Rows are points. The last column is the point's height on a tilted bowl or saddle (a function of degree 2), plus a little noise. Count its main directions that bend up, bend down and stay straight.
In the rows, 128 means zero.

Points, 16 rows:
[[199 135  80 182]
 [157 112 105 138]
 [169 130 114 139]
 [150 115 107 134]
 [171 156  93 154]
 [152 120  99 135]
 [108 107 141 140]
 [142 136 135 128]
 [105  67 110 179]
 [111 157 147 143]
 [184 164  90 171]
 [103  55 114 197]
 [111 113  86 146]
 [109  97  91 154]
 [135 104 171 153]
 [160 142 129 134]]
Directions: 3 up, 0 down, 0 straight

Points, 26 rows:
[[167 146 109 159  96]
 [179 129 120 130  95]
 [148 140  99 117 115]
 [146 147 173 122 144]
 [149 175  92 179  98]
 [142 104 170 124 142]
 [157  99 121 164  91]
 [116 131 100  89 109]
 [150 112 116 112 120]
 [152 100 147 102 130]
 [132 141 139 112 133]
 [146 136 133  88 116]
 [118 181 166 161 140]
 [115  95 141 174  94]
 [ 93 161 196 175 120]
 [198 114  93 152  44]
 [107  60  95 108 113]
 [168 142 144 125 118]
 [ 83 135 147 172  91]
 [ 96 162 152 121 126]
 [ 84 145 164 128 118]
 [ 96 171 111 171 106]
 [ 93 147  99 132 110]
 [ 60  74 154 138  67]
 [ 64 135  84  91  63]
 [143 120 133 111 130]]
Directions: 0 up, 2 down, 2 straight

Points, 45 rows:
[[153 130 101 112 118 124 147]
 [105 160 133 143 168 124 147]
 [141 104 109 125  90 107 120]
 [124 101 175 145 114  98 123]
 [126 111 196  99 155 117 105]
 [ 98 132  78  94 138 136 156]
 [110 103  80 133 163 133 167]
 [182 145  96 129 129 160 150]
 [128  82 126 154 171  86 121]
 [184 126 123 146  79 130 136]
 [107 115 142 124 156 136 138]
 [ 94 144 133 115  88  81  77]
 [100 152 120 140  69  91  91]
 [178 161 144 107 110  94  86]
 [ 73 137 163 117 100  73  68]
 [173 115 135 160 106 110 125]
 [119 120 171 121 144 110 126]
 [ 61 150  99  88 157  99 134]
 [104 108 186 183 131  87 107]
 [202 148  45 160 118 148 178]
 [133 151 186 142 118 124 140]
 [194 115 150 129 105  85 103]
 [105 134 115 171 105  93  98]
 [127 160 106 145 116  98 123]
 [109 210 191 164 176 158  76]
 [140 144 130 131  81 114 122]
 [113 155  99 149 166 132 165]
 [109 127 172 113 154 150 129]
 [118 147 174 126 148  68  81]
 [128 147 152 171 110 203 118]
 [122 135 153 133 118 123 137]
 [151 169 153 130 138 148 120]
 [157 139 126 104 113  99 111]
 [114 148 134 110 169 183 105]
 [169 134 131 126  98  80  93]
 [127 159  97 125  79  92  99]
 [174 150  49  76 137 117 214]
 [163 102 141 110 122 102 114]
 [197 116 129  92  92 157 115]
 [ 54  77 132 121 165  93  86]
 [115 159 103 129 135 132 151]
 [172 134 170 129 110  64  64]
 [142 103  64 164 137  82 147]
 [122 135 132 125 130 126 139]
 [183 165 164 162 158 105 113]]
Directions: 1 up, 3 down, 2 straight

Points, 67 rows:
[[170 143  46 153 160  83 165 134  48]
 [ 52 115 174  92 101 134 162 111 103]
 [140 169  76 133 120 120 132  88 130]
 [118 152 156 147 100  61 145 116 159]
 [102 139 125 117 136 107  93 116 142]
 [121 132 137 118 103 134 122 142 123]
 [126 122  97  68 135 120 108 132 150]
 [ 89 171 158 123 163 144 110 157 154]
 [109 115 169 149 163 152  93 120 161]
 [183 137 101 111 135 188 102 120 188]
 [128 103 171 157 163 122 129 156 150]
 [ 66  68 111  90 145  95 162 161  90]
 [132 185 126 194 173 103 140 131 190]
 [210 117 112 154 107 124 154 154  95]
 [ 88 101 144 161 201 159  74  65 197]
 [139 135  82 154  97 156  96 109 126]
 [ 78 155  95 129  45 179 157 149 140]
 [143 145  93 131 154  83 135 145  97]
 [130  88 150  95 142 105  87 170 107]
 [ 99  72 153  97 139 164 162  99 129]
 [101 125 130 128 100  91 115 131 123]
 [105 171 150 146 141 154 138 125 159]
 [145  77  53 199 154  84 107 165 110]
 [104 110  94 102  93 162  78 163 106]
 [181 134 160  80 140 122 146 143 169]
 [127 111 112 111  84 160 124  49  92]
 [ 81 167  85 115 123 136  95 136 157]
 [157 137 135 136 143 147 127 152 143]
 [113 145 118  89  81 102 132  94 150]
 [102 109 105 167 188  85 169 124 112]
 [120 124 116 156 127 150 166 181 144]
 [169  83 142 100  97 153 137 125 169]
 [ 68 129 162 138 199 147 144 100 118]
 [ 93 122 126  58  84 190  88  82 117]
 [129 170  97 122 171 104 155 145 121]
 [192  93 111 127 123 148 173 141 141]
 [133  80 152 148 174 141 146 136 148]
 [120 114 150 147 140 125 112 135 134]
 [165  85 190  90 110  60 123 171 139]
 [ 79 155 120 129 107 151 114 103 115]
 [ 92 136 149 140 146 109 103  86 152]
 [133 173 153 103 142 129 131 130 170]
 [137  83 106 116 154 118 123 140 114]
 [107 174 138  81 146 140 142 116 161]
 [ 63 198 186 107 138 157 155 162 167]
 [111 132 125 141 129 104 115 138 125]
 [129 131 125 167 143 118 143 173 128]
 [ 95 137 131 121  94 133 171 109 130]
 [108 142 171 103 115 149 117 130 133]
 [113 104 152 146 120 131  85 113 125]
 [132 149 119 116  93 112 186 190 155]
 [165 121 177 127 126 100  51 145 119]
 [142 151 131 125 136 126 107 153 134]
 [ 70 123 113 161 144 107 169 103 143]
 [138 128 135 131 147 144 124 116 136]
 [147 104 141 105 158 122 149  75 124]
 [168 135  76 111 109 182 101 106 167]
 [130 112 224 184 157  59 130 153 221]
 [132 120 179  95 163  87 137 150 146]
 [ 78 140 107 110 126  88  98  83 169]
 [114 128 133 137 110 139  99 198  84]
 [128  81 113  93 138 187  90 109 173]
 [ 90 141 140 107 112  89 153 107 154]
 [126 115 134 141  87 143 109 168  98]
 [157 114 177 157 150 119 146  79 144]
 [122 154 159 136 129  74  92 103 159]
 [161  72 166 100 110  66 103 178  92]]
Directions: 5 up, 3 down, 0 straight

Points:
[[ 99 113 132 131 101 130 126 131 125]
 [172 122 151 137 157 196 103 156 173]
 [ 91  81 113 108 140  86  86 132 148]
 [140 153 174 127 116 132 147  85 150]
 [151  80 151 105 135 111 144 152 137]
 [159 129  97 148 143 109 111 153 131]
 [ 48 140 132  71 114 156 130 109 142]
 [140 102 139  76 162 144 154  53 179]
 [189 189 146  87 148 107 107 110 166]
 [150 132 137 129 204  79 142 159 139]
 [203 110 123  59 148 145 139 125 154]
 [132  85 143 110 157 142 130 164 138]
 [161 115 108  86 139 157 141 183 134]
 [193 163 156  53  86 162 132 103 184]
 [118 109 120  92 159 216 111 185 172]
 [ 68  92 126 167  76 103 119 152 155]
 [132 124 194 149 132  87 111 107 157]
 [ 60 152 134 139  80 126 119 156 125]
 [149 170 108 122  98 159 145 108 131]
 [153 131 156 146 115 113 129 120 133]
 [ 89 153 119 140  53 148 127 156 134]
 [120 143 114  98 142  88 129 131 129]
 [128  81  83 165 102 122 125 142 168]
 [ 92 179 156 109 134 151  54  50 168]
 [103 133  76 141 112 144 155  88 148]
 [128 127 161 200 164 125 101  90 170]
 [ 69  96 112 164 178 134  95 163 167]
 [127 129 131  63 196 174 128 177 193]
 [144 132  88 105 116 178 101 117 152]
 [148  60 124 152 124 137  95 133 178]
 [125 139 164 100 137 114  74 179 144]
 [128 120 163 141 186 107  61 104 164]
 [171  95 111 137 162 131 147 103 149]
 [133 106 122 154 171 115 147 107 151]
 [131 110 108 152 105  59 140 148 142]
 [112  92 125  75 110 138 118 121 140]
 [117 144  97 159 110 141 113  98 134]
 [159 159 154 139 120 186  97  84 162]
 [ 67  92 167 146 119 156 131 116 154]
 [130 114 170 139 110 103 137 141 138]
 [108 146 131 135 136  90 183 108 154]
 [ 96 127 113 121  61 102  71  85 158]
 [103 141 116 161 134 132 140 155 131]
 [143 175 106 162 155 145 137 150 146]
 [ 90 162 115 198 122 111 141 154 147]
 [106 108  95 140 143 129 145 125 146]
 [164 146 131 170 133 133 161 140 133]
 [155 100 121  94  83 158 111 103 147]
 [148 176 165 107 141 117  87 155 160]
 [123 119  99 160  88 186 104  95 152]
 [121 187 137 117 113 121 144  93 138]
 [ 87 103 130 108 139 100 164  83 163]
 [155 135 103  47 148 164  93  98 191]
 [141 174  68 149 137 169  36 119 232]
 [116 110 145 135 118 159 137 129 132]
 [ 72 100 145 132 157 149 163 112 167]
 [153 141 152 136 125 146 114  87 139]
 [ 86 191 155 129  85 115 101 111 140]
 [173 177  87  51 158 154 174 142 205]
 [100 150 121 113  76  92  78  93 141]
 [143 130  82 159 110 129  92 152 152]
 [150  87 145 131 150 154  96 126 161]
 [146 141 129 116 159 140 107 188 140]
 [129 100 113 115 141 122 118 125 135]
 [ 94 124 113 156 146  68  94 129 130]
 [210 168 126 145 137  97 148 131 127]
 [114 126 145 146 119  84 145 114 134]
 [121 140  91  97 104 161  87 170 157]
 [132 151 118  79 105 141 132  61 142]]
Directions: 5 up, 0 down, 3 straight

Points:
[[ 61 118  88 141 135 147 194 149  50]
 [ 76 168 149  86 123 157 121 148 104]
 [ 52  96 150  81 121 117 151 142  69]
 [102 128 141  70 161  69 175 139 166]
 [143 127  96  98 110  77 168  93 139]
 [120 149 108 145 138  88 126 109 138]
 [ 94 117  98 123 150  50 156 115 147]
 [154 109  65  56 140 153 118 117 170]
 [120  92 168 151 130 140 184 146 125]
 [167 113 152  94 132 128 102 131 131]
 [ 78 119  92  76 110 103 126 141  98]
 [118 153 120  98 127 147 155 120 123]
 [ 97  83 101 161 106 146 124 118  60]
 [105 115 135 166 159 110 133 167 137]
 [162  92 121  74 140  81 121 175 166]
 [101  82 101 126 165  81 102 158 131]
 [ 91 143 122 174 105 137 142 120 108]
 [155  91 168 132  92  89 103 163  88]
 [171  92 166 119 102 120 164 141 118]
 [147 123 177 109 103 131 138 147 109]
 [145 148  78 176 115 120 118 109 114]
 [120  91 102 100 137 198 104 187  79]
 [ 80  99 166 155 122  91 187 116 133]
 [151 166 122 152 155 137 180 129 156]
 [118 136 115 187 141  98 117  93 107]
 [ 76 111 107 104 172 101 105 102 123]
 [ 90 166  82 112  90 141 138 143  84]
 [139 114  57 120 170 140 135 195 126]
 [114 159  92 117 162 190 135 131 103]
 [141 122  74 102 153 159 115 158 133]
 [130 108  85 125 127 106 140 133 137]
 [129  85  99 142 122 128 152 159 122]
 [207  85 148 121 158 135 142 150 158]
 [163 169 165 142 124 159 187 120 153]
 [135 127 136 110 140 149 154 130 140]
 [113 112 139 155 127 149 136 196  90]
 [126 166 144 138 162 136 143 138 155]
 [114  80 180 130 164 159 127 131 120]
 [157 102 124 126  91  78 153 157 159]
 [115  77 117  99  89 123 130  96  86]
 [155  72 176 124 121  85 133 147  92]
 [ 82 133 126 101 192 109 182 126 169]
 [164 147 160 102 159 100 103 130 136]
 [127 122 170 136 125  98 151 172 144]
 [117 133 150 101 140 130  59 147 137]
 [105 142 145 122 132  90 113 121 146]
 [ 79 178 145  95 153 148 149 163 109]
 [139 125 147 146 177  98 113 167 147]
 [101 142  90 126 147 139 126 132 113]
 [122 127 103  76  82 148 145 152  96]
 [ 75 158 134 143 133 159 112 108 132]
 [122 132 149 102 151 149 132 199 104]
 [102 128 125 148  47 159 190 141  60]
 [142 101  98 151 156 115 144 109 136]
 [179 137 153 124 147  95 183 146 177]
 [ 87 127 180 104  98 138 140 171  82]
 [149  87 181 100 145 140 160 124 133]
 [ 71 129 204 105 102 175 182 152  55]
 [154 128 188 176 100 139 152 103 109]
 [ 97  95 133 153  73 107 115 173  91]
 [ 99 143 150 112  98 112  74 181 134]
 [152 139 108 135  87  79 136 101 141]
 [141 134 120 131 207 140 152 109 182]
 [176 151  80 129 116 143 159  83 142]
 [ 98 168 167  92 130 161 125 121 136]
 [161 115 159 111 115 155 187  98 142]
 [108  32 123  99 153 160 199 102 138]
 [136 123  91  89 162 169 137  83 158]
 [120 142 155  97 183 195 130 119 168]
 [ 99  65 141 125 128  79 164 174 137]
 [154 128 124 193 119 156 107  85 103]
 [138 148  90 146 120 176 149 197  73]
 [100 162  98  94  92 121 113 154 124]]
Directions: 3 up, 4 down, 1 straight

Points, 68 rows:
[[130 171  98 183  86 180 119 190  99]
 [121 113 147 132 147 101 148 112 117]
 [111 123  74  85  55  58 150 129 114]
 [110 110  62 140 133 130 153 120  85]
 [138 166 143 137 160 162 144 126 141]
 [129 107  70 132  95 169 104 136 116]
 [145 111 105  85 167  75 100 109 125]
 [122  77  92 110 113 134 157 185 103]
 [ 99  90 185  99  83 106  85 143 144]
 [149 169 113 115 151 119 158 193 150]
 [ 95 137 159 157 109  65 162 113 167]
 [103  98 121 105 137  87 119 113 119]
 [126 142 120 126 107 143 115 158 130]
 [129 127  99 191  86 158 139 102  82]
 [174 121  78 112 175 163 124 141 134]
 [134 130 173 133 134 121 110 141 138]
 [100 112 144 172 116 145  93 153 165]
 [119 161 123  72 152 154 128 126 141]
 [127  84  63  82  97 107 110  86 180]
 [102 103 171 143 132 131 108 141 157]
 [112  94  65 108 105 126 111 119 141]
 [130 107 197 173  90 145 110  94 174]
 [ 80  37 157 104 141 122  71  89 162]
 [143 172 119 136 110 139 163  98 146]
 [154 145 111  95 134 189  80 163 143]
 [119 119 120 116 154 138  31 166 163]
 [145 130 103 164 146 147 181  91  78]
 [160 113  67 150 111 145  92 137 110]
 [160 193  76 125 123  77 108 145 182]
 [ 64 114 127 118 153 149  81 125 105]
 [208  69  98 171 125 171 104 165  57]
 [170  51 110 118  77  98 174 166  29]
 [174 188 107 123 162 160 170 195 193]
 [ 97  96 137 129 131 121 150 106 121]
 [ 80 125 169 131 136 146  77 136 138]
 [145 156 135 140 119 170  88 156 129]
 [155 135 184  96 180 142  63 167 116]
 [104 101 124 138 112 146 161  99 121]
 [137  94 152 121  93 104 124 176 111]
 [103 149 123 174 190 141 171 151 121]
 [ 91 181 116  72 104 172  68 119  99]
 [135 149 110  78 128 114 139 131 137]
 [ 96  97  80 137 132  86 137 111 105]
 [119 156 106 136 132 134 202 113 121]
 [141 117  96  92 130  91 111 159 122]
 [152 123  93 103 102 112 108 115 137]
 [159 111  75 163 135 104 185 117  56]
 [159 140 116 112 120 146 114 130 122]
 [100  93 129  81 172 110 121 163 107]
 [110 130 155 180 143 120 189 162 143]
 [142 163 173 150 110 151 106 119 138]
 [108 139 102 126 120 157 101 111 115]
 [132 134 155 108 141  91 127 123 121]
 [112 111 135 121 150 154 110 123 121]
 [ 85 138 167 137 178 144 164 172 159]
 [152 144  75 149 121 158 130 147 102]
 [123 129  75 139 108 132 182 112  92]
 [144 111 134  97 208 122 124 108  85]
 [170 115  96 112 119  75 166 145  77]
 [134 159 121 160 162 113  99 137 151]
 [114 123 125 216 128 166 141 117  95]
 [139 130  96  78 148 116 160 139 126]
 [147 144 155 130 113 110 120 153 131]
 [117 129  88  95  82 136 132  85 150]
 [125 117 169 117 162 132 106  98 101]
 [127 140 161 135  91 205 180  84 144]
 [131 127 146 182 129 103  72 102 163]
 [136  67 127 152 138 175 120 126 125]]
Directions: 4 up, 4 down, 0 straight

Points, 69 rows:
[[114 125 111 150 159 122 108 158 136]
 [100 156 115  82 103 146 123 172 158]
 [ 81 146 122 103 129 130 157 182 166]
 [160 150 137  86 106 142 132 102 122]
 [124  84 135 118 103 176 157 123 155]
 [146 161 141  68  84  99 207 111 175]
 [115 163  91 136  90  97 142 117 140]
 [129 121 157 106 135 175 128 127 127]
 [141 121 134 156 101 119 137 102 141]
 [ 82  97 132 135 104 152 120 150 147]
 [100 109 138 116 123 114 101 106 150]
 [ 89 168 107 170 181 120 180  90 186]
 [149 122 146 174 106  83 123  98 158]
 [160 107 110 104 168 117  97 152 126]
 [126 101 130  93 112 159  81  83 124]
 [125 138 208 157 144 108 103 115 121]
 [133 139 103 122 143 180 137 108 120]
 [ 71 182 123 141  79 187 121 124 134]
 [205 145 120 125 133 117 163 149 135]
 [ 84 183 135 110 130 121  85 135 173]
 [195 124 140 152  95 191 104 102 163]
 [170  80  99 184 186 146 144 135 142]
 [121 136 114 120  94 117 130 102 130]
 [147  95 127  83 123 140 125 146 132]
 [157 113 126 116  99 116  60 105 166]
 [140 171 146  95  52 129 180 144 179]
 [198 112 178 128 118 117 121 144 177]
 [193 116 148  88  89 152 200 153 154]
 [145  57  90 136 115 149  98 190 175]
 [ 69 176  88 119 126 215 112 105 147]
 [110 142 130  78  99 104  79 169 188]
 [126  90 148 101  94 141  99  96 148]
 [127  94 122 190 152 112 150 132 122]
 [140 129 153 114 144 126 131 121 126]
 [200  75  64 118 130 217 130 123 206]
 [114 120 105 125 119 104 157  81 153]
 [163 100 110 132 138 103 107 147 144]
 [117 106 155 142  61 164 127 201 169]
 [162 144 132 143 120 176 134 132 137]
 [148 169 140 104 148 106 115 105 132]
 [118 160 101 152 148 152 161 163 149]
 [117 123 112 140 139 107 117 131 137]
 [124  74 178  89 130 130 187 174 154]
 [157 105 140 141 117 112 130 159 139]
 [128  76 112  96  82 126 135 110 131]
 [112 177 144  94 150 152 138 176 151]
 [123 131 170 101 156 152 157 170 126]
 [110  84  85 160 164 122 100 128 160]
 [168 197  93  66  95 108 156 162 129]
 [168 125 128 100  96 122 117 216 160]
 [ 84 147 164 119 103 106 152 103 179]
 [164 195 132 109 119 144  85 127 141]
 [149 104 130  87 158 143 112 156 118]
 [110 132  68  91 137 137  90 169 157]
 [165 118 125 161 149 165 106 141 135]
 [140 100 103  93  94 148  96 116 130]
 [155 157 148 108 188 112 146 104  87]
 [125 107  93 125 158 125 149 117 134]
 [ 86  99 147 112 132 104 162  99 179]
 [106 202 104 134 114 153  84 103 124]
 [157 126 164 137 137 126 104 192 144]
 [125 105  75  97 173 127 111 115 133]
 [211 102 135 128  96 112  90 113 214]
 [168  80 140 102  86 156 119 112 167]
 [128  45 112  59  98  97  63 145 207]
 [141 135 123 147 148 121  58 147 153]
 [134 121 110 133 139 143 152  90 135]
 [123 102  92 131 155 154 111 115 143]
 [176  96 155 109 107  99 205 180 126]]
Directions: 5 up, 3 down, 0 straight

Points (71 x 9):
[[103 164 161 128  78 155  63 159  95]
 [ 99 211 111 143 175 166 123 166  60]
 [ 96 107  93 180 151 139 153 133  89]
 [120 141 144 144  54 130 153 140 111]
 [149 163  50 112  60 196 125 124 164]
 [100 139 128  81 158 142 126 194 100]
 [ 73 205 161  94 115 125  70 134  89]
 [119 147 163  57 134  84 133  93 125]
 [142 164  98 117 167 114 147 101 105]
 [113 110 107 116 114 172 137 133 132]
 [120 105  91 101 143 177 158 125 127]
 [132 115 124 101 134  99 108 105 136]
 [139 154 136 178 121  78 110  67  58]
 [165 183 143 155 152 129 119  97  75]
 [114 101  83  99 146 105 147 163 131]
 [ 88 105 123  95 131 173 147 140 123]
 [149 150 147 106  52 198 104 131 108]
 [140 112 164 176 189 128 126 164 116]
 [127 109 162  97 115 115 115 149 120]
 [113 149 138 101 109 152 101 114 135]
 [123 114 169 116  68 127 146 154 107]
 [107 188 128 106  76  91  92  57 136]
 [158  96  52  52 129 156 159 184  94]
 [146 128 148 135  98 173  84  88 123]
 [ 98 109 134 124 102  75  91 135 133]
 [ 70  71 103  85 214 115 188 176  64]
 [136 130 136 142 129  95 121 150 120]
 [167 218 116 135 148  97 140 142  85]
 [117  43  66 113 199 152 132 134  74]
 [120 124 169 138 132 130 108 146 114]
 [ 92 123  67 141 141  89 140  78 141]
 [143 116 122 152 137 126 142 106 109]
 [145 137 158 112 157 149 123 145 110]
 [143 139 110 148 181 148 176 126  81]
 [147  83 186 129  92  92  84 141  74]
 [163 119 111 129  82 104 157 143 124]
 [114  56 176 145  87 161 161 128  92]
 [110 148 195 137 124 116 115  87  82]
 [ 96  47 142 165 139 154 121 161 104]
 [130 102 130 119 141 126  82 123 134]
 [134  88 141 122 100 102 114 132 117]
 [142 107  87 166 199 164 185 106  51]
 [ 70 133 158 121  87 169 123 125 111]
 [134  91 135 128  86 142 104 147 110]
 [172 185 145 139 111 139 103 135  92]
 [144 134 112 141 139 142 132 190 119]
 [163 169 127 148  71 122  95 102  87]
 [125 164  98 112 180 208 114 172  74]
 [104 131 110 135 172 146 122  95 114]
 [115 116 104 194  91 187 156 160  69]
 [140 113 149 131  86  82 144  93 109]
 [186 132 154 111 101 136 122 151  97]
 [206 120 108  92 137 192 104  89 140]
 [145 152 101  93 150  98 116 154 122]
 [153 119 121 157 144 122 169 128 102]
 [123 147 101 106 102 114 140 129 151]
 [118  95 152 145 107 131 141 141 113]
 [151 134 147 117 122 143 127 135 117]
 [139 145  99  97 119 161 141 114 146]
 [126 129 157  87 169  96  83 117 116]
 [128  96 117 107 166 141 114 139 122]
 [122 129 153 150 126  85 117 137 111]
 [132  84 169 116 131  82 105 135 113]
 [ 71 133 103 132 117 114 120  98 147]
 [ 89  75  98 117 155 116 141 124 133]
 [165 166 170  99 147 169 150 136  94]
 [106 122 139 151 112  85 168 148 134]
 [138 132 191 145  79  65 132 146  74]
 [142 143 106 137  93  79 144 146 133]
 [139 114 117 164 140 110  95 105 106]
 [135 108 111 175 153 116 111 101  97]]
Directions: 2 up, 4 down, 2 straight
